Each row of a before or after table is a point. One or more steps were done to the points. Then noise was added and the rows were shuffled. The steps act on columns, c1 being the first. Write out the steps. A step turns or swaps two columns, mirrors them in a line or flattens them onto one, adds a multiple of one to another, or multiplies or shifts one. Angles are multiples of 10 degrees, from the lower column toward the higher: turns from -170 to 170, lines from 10 to 170 but not 90. Use the fewest steps. Two steps may share a column if one is a turn and the other turns, adds or multiplies; they go together, in the order done. Otherwise the lowest column goes first.

Before (11 x 3)
[[ 18 -11 -20]
 [ -5  44  29]
 [-11  20   6]
 [ 11  30  10]
 [ -7  34  18]
 [ 16 -20   6]
 [ 16 -15 -37]
 [ 11 -14 -21]
 [  9  51  35]
 [ 27 -18 -38]
 [ 32 -10 -22]]
After (11 x 3)
[[ 49  -2 -25]
 [ 71   0 -39]
 [ 53  13 -55]
 [ 55  28 -79]
 [ 78 -31  41]
 [ 92 -36  44]
 [ 70  33 -94]
 [ 75 -62  71]
 [ 86 -62  73]
 [ 75  25   5]
 [ 71 -31  45]]
Steps: shift c1 by 60; multiply c3 by 2.5; turn c2 and c3 by -130 degrees

Before (12 x 6)
[[  5  10  90  31   4   1]
 [ 76 -61  12 -23  52   8]
 [-56  -6  22 -42 -45  14]
 [ -2  16  50  12 -34  47]
 [-52 -14  -1 -22   6 -29]
 [ -5 -55 -17 -26 -15 -95]
 [-59 -14  31   5 -18  -9]
 [  7  45  81  36  44  61]
 [-80  13  72  10 -20 -68]
 [ 13  27  55  86  41  20]
 [ 36  -2 -26 -24  21 -90]
 [-39  18  68 -11  -3  14]]
After (12 x 6)
[[-35  21  55   0  -2 -39]
 [-15 -72 -41 -40  -6  79]
 [-21  16  32 -86 -81  38]
 [ 41  35  30 -63  13 -78]
 [-43  -8  39  22 -54  24]
 [  5 -17  -6  -6 -50  37]
 [ -4  23  68 -18 -40   0]
 [  4  12  69 -60   7 -26]
 [-18 -19  22 -26 -59   3]
 [ 21  -3 -50 -33  37  77]
 [ 52 -78  18  13  77  11]
 [ 43  59  83 -20   5 -66]]
Steps: swap c1 and c5; multiply c2 by 1.3; turn c4 and c6 by -130 degrees; turn c3 and c4 by -30 degrees

Before (11 x 11)
[[-19  45   1  27 -28  24  10  56   8  10 -25]
 [  9  24  11  41 -18  36 -19 -29  32 -30 -26]
 [-39 -10  26 -42  18  13 -15 -23  36 -36  20]
 [ 17   2 -45 -13  16  26 -19 -12   5 -19  26]
 [-29 -32 -47 -18 -35 -15 -13  -2  30   3 -46]
 [ 30 -20 -18 -11 -31  40 -25   9   3  -4 -16]
 [-53 -22 -17  -9  -6  -5 -44  32 -20 -12   5]
 [ 25 -39 -35 -36 -38 -33 -12   8  43 -18  10]
 [ 28   0 -41 -31  26  -4   6  59  15 -55 -13]
 [ 30  38 -16 -18  -3   8  10   7 -24 -37   8]
 [ 24  43  18  37   8 -27 -12 -16  18  36 -52]]
After (11 x 11)
[[ 11  13  42 -24 -71 -28  31  36   9  11 -12]
 [ 54  19 -49  30 -96  39 -32 -12  42 -16  -6]
 [  2  34 -48  17 -86  17  12 -23  30   3 -44]
 [-24   7 -27   8 -15   5 -52  13 -20 -12 -23]
 [ 61  12 -25  16 -78 -37 -17  -9   4  -4 -29]
 [ 53  -2  47 -40  21  20  47 -36  19  35 -33]
 [ 46  43 -14  17  40 -24 -46 -32   5 -20   3]
 [ 58  28  30  20  -7  -4 -28 -13 -24 -37  -6]
 [ 58  39 -12  30  64  10 -36  38  14 -56 -34]
 [ 39  -2  25 -33 -46 -43 -28 -51  32 -30 -47]
 [ -9 -28  -1  42  44  -5 -55 -43  34 -36  -9]]
Steps: shift c1 by 30; turn c2 and c3 by 70 degrees; turn c4 and c6 by -170 degrees; multiply c5 by 2.5; add 1 times c10 to c7; turn c7 and c11 by 30 degrees; shift c8 by -20

Before (9 x 14)
[[ 25   5  24  19  -4  25  28 -12  -2  15 -19 -29 -16   5]
 [-29  32  22  -2  27 -12  13 -14 -37  -4  -5   8  30  -1]
 [-23  12  39  -1   2   6  -2  25 -23  -6  26  -9  -5  -3]
 [ 11 -15 -16  -3  -1  -8  34  17   3 -18  24 -38   4  22]
 [  2  -2  -6  52 -14  14   7  36  12  11  -6 -25 -18  10]
 [ 19   0   0   2 -22  10  29  -3 -28 -32  12 -25  -7   7]
 [-20   1  24  27  20  24 -16  29 -22 -10 -11  -9  -4 -15]
 [-11 -15 -11  27  -6  29 -16 -19 -25   7   7 -15  38  31]
 [ 21  23  13  19  11   3  -6  -9 -10 -31  31   4  -9 -12]]
After (9 x 14)
[[ 27  14  22  22  -3  23   5 -12  -1  14 -34 -11  15  29]
 [ 10 -43 -17  -2   0  -6  34  15   2 -19 -15  -1  -5  41]
 [-13 -46  -8  29  -4  27  -4 -19 -25   6  17  17 -34  33]
 [  6  -5  -6  52 -13  15  -1  38  13  12  -7  -1  18  23]
 [-28  97  22  -5  26 -11  10 -15 -38  -3 -13  -1 -30   2]
 [-22  38  39   0   0   8  32  25 -22  -6  18 -10   7  14]
 [ 17   1   1   0 -22   8  29  -2 -31 -31 -17  -8   8  34]
 [-20   4  23  27  20  24 -10  26 -21  -9  11 -20   5   7]
 [ 21  69  16  19  12   4  28 -11  -8 -31  20 -10   6  -9]]
Steps: multiply c2 by 3; turn c7 and c11 by -60 degrees; add 0.3 times c3 to c7; add 0.3 times c9 to c12; turn c12 and c14 by -60 degrees; multiply c13 by -1

Before (11 x 20)
[[ 10   7 -27 -11   3  -2   4  23 -14  36   6  -8  27  -5 -14 -11   9  -5
   16  -8]
 [-32 -49  -7 -33  35  -4  27 -27 -41 -18  -8 -39  -8   8 -15  49   2   1
  -20 -74]
 [-36  10  29  17   4  52   8   6  40 -12 -15 -24  -3  -5   6  34  21 -10
   35   3]
 [ -3 -42 -27 -12   4  43  37 -28 -19   9 -17 -18  22  -4 -25  -5   8 -16
    7  18]
 [ -5  12   3 -42  -8  24 -20 -12  17  -3 -32 -35 -34   1   0 -36  -4   1
   -1 -17]
 [-19   2  27  23  26  24 -14  14   2  31   8   4   1  35   4  -6 -24  19
   -2 -18]
 [ -4  23   1   3 -24  22   9   6 -23  13  -3   6  19 -11 -16   3 -22  23
   -6  22]
 [-25   5 -21  -8 -13  42  25 -20 -13   2 -46  15  -2 -33  -7 -16  30 -24
   -5  -5]
 [-18  -2  18  10  40  -3 -14   6  -8 -11 -25 -17  -4 -13  13  10  -5 -13
   -8 -19]
 [ -3   2  10  -7   3  -2  20 -29   6  40 -39  18  13  23 -20   2  45  -4
    9 -12]
 [ -1 -15 -25  18 -26   1  34  -4 -18  -6 -33  -7  11   2  29 -43  -2 -11
   -4   8]]
After (11 x 20)
[[ -6  22   3   5 -28  30  54  -3 -19  22 -10   1  22 -11  45  11  14  27
    1  29]
 [ 11  12 -22  -4   3  -3  54  21   0  39  10  -9  27  -9  40  26  -1 -12
   15  -9]
 [ -6 -46 -27 -10   6  44  86 -12 -15  19 -22 -20  24  -5  69  27  13 -20
   10  -7]
 [-17   8  21  18  25  20  37  14  11  26  11  -2   2  38 -14   4 -22  29
   -1  21]
 [ -3 -15 -26  19 -26   3  87   4 -20  -3 -35  -6   5   5 -98  14  -2 -11
   -3  -3]
 [-29  -3 -21  -3 -15  39  74 -18 -16   8 -44  12  -5 -33  14  17  -4 -12
   -6 -33]
 [-33 -56  -7 -31  33  -3  76  -9 -47   2  18 -40  -5   7  58 -31 -61  14
  -22 -24]
 [-31  10  24  15   1  49  61  -2  34 -25 -11 -19  -7  -7  -6 -40   0  11
   35 -19]
 [-17  -2  18   4  38  -4  44   2 -15  -8 -17 -21  -4 -10 -32 -21 -27  -1
  -11  -5]
 [ -5   4   0 -40  -7  23  29 -11  12 -13 -27 -39 -31   2 -16  33 -31   2
   -5  -4]
 [  0  -5  14  -4   8  -6  70 -29  16  34 -31  16  10  21  52  20  -4  -2
    9 -49]]
Steps: add -0.5 times c1 to c18; turn c2 and c8 by -20 degrees; shift c7 by 50; turn c9 and c10 by -20 degrees; turn c11 and c20 by 20 degrees; turn c17 and c20 by -70 degrees; multiply c15 by 3; turn c15 and c16 by -160 degrees

Before (9 x 32)
[[-43 -15  -3  12 -34   5  20 -14   9   8  -3  39  23 -15  19  -5 -20   7
   19  35   5   9  37 -36  38  38 -21   3   0   0   6 -15]
 [-30  16 -23 -38  36 -37   8  46 -34   8 -28  18  -2  61 -27 -26  13 -20
    5 -25  -3  26  11 -23 -23 -19  -7 -42 -14  28  26  42]
 [-28 -15  30   9  14   8 -10 -28 -29  12 -13  20  17 -24 -18  -2 -44 -21
   33  25  -6  -5  43 -16  25  27 -13  22  21   9  22 -28]
 [-10  27 -34 -54  21 -49  20  33  -7 -19  30   8   0  17 -11  26  16   3
  -27  -6 -41  22  -5  -7 -10   7  -1  17 -22  31  14  41]
 [-29 -18   5  -7  51 -12 -31  -5  -1  -2 -34  19  -6  17 -12 -34 -17 -31
   42  23   1  48 -10  -9  19  13 -27  -9  19  23  -4  -1]
 [-35  -7  22  23  -5   3 -25   2   8   3  -6   4  21 -22  -8  13 -38 -28
   22   2  15  24  22 -11  33  38 -17  -4  -9   0  12 -35]
 [  4  25 -68 -10  24 -20  25  22   3 -15  36   4 -21  11  -8  13  15   3
  -13 -17 -11  -8 -17  12 -11  11  22 -11 -12  14  15  26]
 [ -3   7  25   0  17  -4 -15 -14 -18   2  14  17  20   8   1   1 -60 -18
   12  -2   5  14  35 -36  39  56 -20 -12  42  25  20 -29]
 [ 16  35 -44  -9 -17  30  14  44  22  24 -47 -13  26  52  16  36  31 -17
  -22  31  23 -29  56 -61  21 -11  30 -27 -24   8  -5  24]]
After (9 x 32)
[[ -1  12   4   4  47 -13 -29  -2  -4  -1 -34  18  -5  20 -15 -34 -17 -34
   40   5   2  48 -11  -9  13  11 -30 -10  30  23  -2   0]
 [  5   2  27 -18  17  10 -12 -25 -29  15 -16  23   6 -27 -18  -5 -43 -26
   33   1  -6  -5  56 -18  26  28 -20  21  35  12  23 -31]
 [  3 -40  -2 -21 -32   3  24 -11   9   5 -12  39  23 -15  20  -6 -21  -6
   18  28   9  12  47 -45  37  35 -23   7  26  -8   5 -14]
 [ -1  38 -71  21  26 -19  23  27   3 -19  37   6 -11  13  -9  16  15  19
  -10  -9 -11  -8 -19   9 -13   9  20  -9 -22  15  12  25]
 [  1  63 -25   1  33 -40   5  49 -29  12 -28  17 -34  62 -26 -29  16  -7
    5  -9  -4  26  16 -20 -21 -23 -12 -43 -29  29  27  46]
 [ -7  50 -30  -6  24 -49  21  37  -5 -22  30   5 -55  13 -16  20  16  19
  -27  13 -36  22  -6 -12 -10   4  -2  17 -19  37  10  44]
 [  5  34  24 -17  -4   6 -24   4   6   2 -10   3  26 -22  -3  11 -39 -22
   25   7  15  23  28 -13  32  40 -21  -2  -4   1  10 -38]
 [ -3  43  21 -16  16  -7 -16 -17 -16   0  17  19   0   8   1   0 -61 -13
   12 -27   5  10  46 -36  41  53 -23 -13  34  31  23 -25]
 [ -1  95 -47 -29 -14  26  14  45  22  23 -44 -10  -3  51  20  37  30  11
  -21  38  23 -32  75 -62  21 -12  29 -30   5  11  -5  24]]
Steps: multiply c1 by 0; turn c2 and c18 by 40 degrees; multiply c2 by 2.5; turn c4 and c13 by 80 degrees; turn c20 and c29 by 40 degrees; multiply c23 by 1.3
